Each row of a before or after table is a point. The points were changed in one or more steps. Then noise was added and the rows were shuffled. The steps act on columns, c1 being the first. What was done? A step turns or swaps two columns, mirrors them in a line or flattens them onto one, adds a multiple of one to another, or multiplies or shifts one. Angles are multiples of 10 degrees, from the lower column toward the higher: turns from -170 to 170, lines from 10 to 170 but not 90. Use the fewest steps. Two steps may share a column if one is a turn and the other turns, adds or multiplies; they go together, in the order done. Otherwise the lowest column goes first.

Before, 10 rows:
[[-1.02  0.51 -0.30]
 [ 0.10  0.45  0.15]
 [ 0.56 -0.36  0.38]
 [-0.38  0.37 -0.02]
 [ 0.21 -0.73 -0.41]
 [ 0.02  0.27 -0.46]
 [ 0.03 -0.16  0.51]
 [ 0.85  0.23 -0.17]
 [-0.14 -0.14  0.01]
 [ 0.30  0.38  0.02]]
After (10 x 3):
[[ 0.19 -0.75 -0.58]
 [ 0.32  0.36 -0.17]
 [-1.01  0.46 -0.53]
 [-0.19 -0.15 -0.19]
 [-0.03 -0.21  0.25]
 [ 0.01  0.31 -0.65]
 [-0.43  0.36 -0.23]
 [ 0.83  0.19 -0.42]
 [ 0.56 -0.42  0.19]
 [ 0.10  0.49  0.00]]
Steps: shift c3 by -0.20

Before (10 x 4):
[[ 0.30  0.17  0.19  0.51]
 [ 0.36 -0.23 -0.16  0.10]
 [ 0.32  0.18 -0.27 -0.30]
 [-0.15  0.17 -0.58 -0.47]
 [ 0.42 -0.29 -0.17  0.34]
 [ 0.18  0.04 -0.03 -0.30]
 [ 0.08 -0.06 -0.38 -0.42]
 [ 0.44  0.08  0.16  0.33]
 [ 0.00 -0.17 -0.15 -0.15]
 [ 0.18 -0.20 -0.48 -0.26]]
After:
[[ 0.07  0.14 -1.16 -0.44]
 [-0.17  0.10 -0.09 -0.30]
 [-0.56  0.06 -0.84 -0.31]
 [ 0.42  0.74 -0.52  0.35]
 [-0.31 -0.35 -1.76 -0.47]
 [ 0.35  0.20 -0.45 -0.14]
 [ 0.33  0.62 -0.47  0.11]
 [-0.53  0.04  0.58  0.51]
 [ 0.32  0.42 -1.44 -0.26]
 [-0.39  0.29  0.49  0.33]]
Steps: multiply c2 by 2.5; turn c1 and c2 by 120 degrees; multiply c3 by 3

Before:
[[ 0.52  0.03  0.79 -0.10 -0.57  0.59 -0.08 -0.05]
 [-0.47 -0.99 -0.58 -0.56 -0.01 -0.56 -0.14  0.66]
 [ 0.49  0.17  0.41  0.05  0.25 -0.30  0.10 -0.21]
 [-0.99 -0.10 -0.63 -0.24 -0.16 -0.46  0.14  0.47]
 [ 0.28  0.26  0.61  0.09  0.16  0.25 -0.49 -0.23]
 [-0.63 -0.77 -0.67 -0.51 -0.28 -0.19  0.63  0.54]
 [-0.24  0.07 -0.21 -0.34  0.01  0.28  0.20  0.14]
 [ 0.24 -0.22  0.32  0.33 -0.03  0.69  0.05 -0.57]
 [ 0.37 -0.05 -0.50 -0.69 -0.42  0.60  0.22 -0.33]
 [-0.61 -0.58 -0.67 -0.19 -0.43 -0.69 -0.22  0.12]
 [ 0.01  0.03 -0.20  0.65  0.16 -0.47 -0.06  0.40]
 [ 0.45  0.26  0.03  0.32  0.18  0.50 -0.38  0.18]
 [-0.22 -0.04  0.11  0.14  0.56 -0.10 -0.22  0.03]]
After, 13 rows:
[[ 0.07  0.66  0.47 -0.04 -0.07 -0.28 -0.15  0.66]
 [-0.03  0.23  0.24 -0.22  0.24 -0.52 -0.55 -0.16]
 [ 0.33 -0.03  0.27 -0.02  0.58  0.11  0.06 -0.10]
 [-0.14 -0.41  0.25 -0.62  0.10  0.26  0.01 -0.38]
 [-0.15  0.41  0.55  0.55 -0.58 -0.44 -0.49  0.14]
 [-0.38  0.32 -0.83  0.02 -0.28  0.73  0.94 -0.43]
 [-0.26 -0.37  0.39  0.25  0.25  0.03 -0.36  0.29]
 [ 0.13 -0.29 -0.64 -0.20 -0.15  0.39  0.98 -0.60]
 [ 0.29  0.06  0.53  0.35  0.18 -0.36 -0.47  0.19]
 [ 0.38 -0.18 -0.67 -0.30 -0.45  0.88  0.43 -0.26]
 [-0.10  0.14 -0.40  0.19  0.01 -0.14  0.34 -0.08]
 [-0.27  0.47 -0.80  0.20 -0.41 -0.31 -0.27  0.44]
 [ 0.11  0.25 -0.83  0.02  0.02  1.16  0.37 -0.73]]
Steps: turn c1 and c7 by -60 degrees; turn c1 and c8 by 160 degrees; turn c2 and c6 by -130 degrees; mirror c3 and c4 in the line at 20 degrees

Before, 10 rows:
[[-0.48 -0.45 -0.04 -0.13  0.34  0.04  0.07  0.57  1.15]
 [-0.62 -0.51 -0.42 -0.27 -0.10  0.22 -0.01  0.13 -0.40]
 [-0.38 -0.11 -0.42  0.18  0.15 -0.20 -0.43 -0.33 -0.40]
 [-0.42 -0.26 -0.16 -0.42  0.39  0.18 -0.39  0.41 -0.44]
 [-0.22 -0.22  0.28 -0.24 -0.24 -0.54  0.09  0.20 -0.29]
 [ 0.11 -0.16 -0.07 -0.33 -0.47 -0.24 -0.29  0.53  0.43]
 [ 0.41 -0.12  0.13  1.38 -0.37  0.00  0.04  0.52 -0.27]
 [ 0.37 -0.25  0.15 -0.14 -0.09  0.04 -0.21 -0.50 -0.39]
 [-0.38  0.84 -0.34 -0.39 -0.34  0.14  0.11  0.28 -0.17]
 [ 1.64 -0.44 -0.40 -0.36  0.29 -0.52  0.12 -0.35  0.05]]
After, 10 rows:
[[-0.35  0.20 -0.03  0.46  0.39 -0.19 -0.41  0.00 -0.11]
 [-0.66  0.07 -0.15  0.02 -0.66  0.06  0.05  0.02  1.00]
 [ 0.72 -1.57 -0.54  0.15  0.12 -0.50  0.09  0.03  0.25]
 [ 0.06 -0.43 -0.08 -0.19  0.23  0.03 -0.23 -0.01 -0.32]
 [-0.79  0.14 -0.44  0.24  0.25  0.25 -0.02  0.01 -0.34]
 [-0.45  0.15 -0.45 -0.08  0.56  0.17 -0.39  0.01  0.02]
 [ 0.40  0.85 -0.51  0.08 -0.11  0.15  0.13 -0.01 -0.40]
 [ 0.19 -0.39  1.29  0.56 -0.02 -0.02  0.08 -0.02 -0.44]
 [-0.06 -0.20 -0.32 -0.12 -0.63 -0.23 -0.29 -0.01 -0.05]
 [-0.34  0.04 -0.07 -0.36  0.05 -0.51  0.06  0.00 -0.38]]
Steps: turn c1 and c2 by -50 degrees; turn c3 and c4 by -60 degrees; turn c5 and c9 by 50 degrees; multiply c8 by 0
